Each row is a point. Any point is a mix of the corners, with weights that add up to 1. It lies inside the corners' shape when no weight is negative. Say inside or outside, and name the corners with a negative weight.

Corners:
(1):  -6 -37   5
(2): -66  39 -34
(3): -79 -85  48
(4): 66 58 11
Points:
-15  -7  20 -> inside
41 16 23 -> outside (2)
  3 -34  17 -> outside (2)
 19  42 -10 -> outside (3)
-15  22  -8 -> inside
-41 -52  27 -> inside
17 13 -4 -> outside (3)
-35  -2 -10 -> inside

Corners:
(1):  55 -32  37   1
(2): -56  22  11   6
(3):  42 -61 -11  56
(4):   6 104   5 -84
(5):  19 -12  24  67
Points:
 24 -45  18  20 -> outside (4, 5)
-33  11  11  10 -> inside
 1 14 -6 -3 -> outside (1, 5)
 21 -15  20  33 -> inside
 52 -21   6   0 -> outside (2, 5)

Corners:
(1):  73 -75 -20  28  21  13 -23   8
(2):  49  29 -10  25  -9  -6   0  51
(3): -47 -28  28 -56 -38 -48  -7 -19
(4): -121   22  -17  -25  -60   -8  -69  -24
(5):  40  16 -29   5 -30  65  45 -14
(6):  43 -47   3  63  -4  52  72  49
(7): -30   2   2  34 -50 -22 -27 -29
(8): -114   51  -19   -1    3  -46  -31  -49
(9):  30 -37 -47  38 -31 -15  51  28
Points:
 -6 -11 -20   6  -6 -14 -10 -32 -> outside (2, 4, 6)
-12   8 -20   2 -28  -1  -4 -19 -> outside (6)
 -9 -21 -11  26 -21  -1  10  11 -> outside (5)
 30  -8 -11  15 -25  14  11  23 -> outside (8)
 15  -2 -22  30 -17  17  10   7 -> outside (3)

Corners:
(1):   1  53 -40   2  77 -10  14  90  14 -87 -37
(2): -32 -28 -31  11  17  -1 -25 -31 -18  36 -71
(3): 121  21  13 -43 -45  11  -6  -9 -58 -19  47
(4):  -2   4   6  19  28  20  26 -95 -50  27 -10
(5): -61 -44  25  -4 -10  45 -15  88  67 -32 -39
(6):  45 -44  11 -27  15 -64  -3 -40 -55  -8  61
(7):  -9  -6  -7  10 -43  32 -20   9  46  -8  -2
(8): -72  -1   1 -10  -9  -7   8  41 101  -4 -49
(9):   8   3 -10  16  72  17 -16 -44  -1  -8 -28
(10):  -1  25 -18 -27  42 -11  -2  -5   7   9  31
(11): -12  21  11   7  43 -23 -39   1 -23 -61  -3
(12):  70  25   0   0 -33  13 -17  40   0   5  -6
Points:
 19  20   2  -2   2  14  -9  24  11 -22  -7 -> outside (2, 6)
 29  16  -5  -6   3   4 -10  13   1  -2   0 -> inside
 30  -9   6   2 -15  16 -19 -18 -24   0  -3 -> outside (1, 8, 10)
-14  16  -6  -1  29 -12   3  44  18 -47  -6 -> outside (2, 3, 9)
 -7  -3  -6   0  30   6   4 -18   4  -7 -14 -> outside (11, 12)

Corners:
(1):  49  39  12 -53  -3  33 -71  25 -35  25   4  -9
(2):  16  -4   2   8 -19   9  39  -6  17  34  -7  21
(3):  18 -48  47  22 -11  -2  44  -7  39  46   5 -63
(4):  -4 -13  19  38   9 -37  71   7  46   3 -39  15
(5):  36 -42 -20  73  80  -9  -8  13 -77 -43 -96  15
(6): -22  11  41  35 -41 -26  73  -9  43  -1  12  -6
(7):  66  -1 -40 -41   7  32 -70  37 -14 -74  17  37
(8): -14  45 -18 -36  15  25 -70  24 -13 -19  11  -5
(9):  39  -5 -36  -4 -10   8 -13 -17 -43 -44 -74 -25
(10): -28  37  12  25  -3 -11 121   8  94 -19  35 -28
(11):  24  11  24  -6 -36  18  69 -48  44 -41 -17  -2
(12):  18  20  11  14 -33 -13  55 -35  93  15  49  -6
(13):  11  56 -33 -75  36   8 -74   0 -63 -25  30  18
Points:
 20   3  -6   4   8   0   3   9   2 -15  -8   2 -> outside (11)
 13  19  -6 -16   0  13  -8  -1   2 -24  -5  -2 -> inside
 15   6   1 -11 -19  -2  17 -14  33 -25   2  -3 -> outside (1, 2, 5, 10)
 16  -5   0  10   7  -2  28  -8  16 -16 -14  -3 -> outside (1, 6)
  2  31  -8 -22   9  10 -14   6   0 -17  10  -2 -> inside
 22  16  -3 -14  -1  10 -11  -3  -9 -21  -4  -9 -> outside (2, 4)
 20   5   2  10   0   4  28  -1  31 -19  -5 -12 -> outside (2, 6, 13)
 46 -13 -13  -6   8  15 -44  14 -22   3 -30  -1 -> outside (6, 10, 11, 13)
 23   9  -3  -2   5   9   7   0   3 -14 -15  -2 -> outside (6)
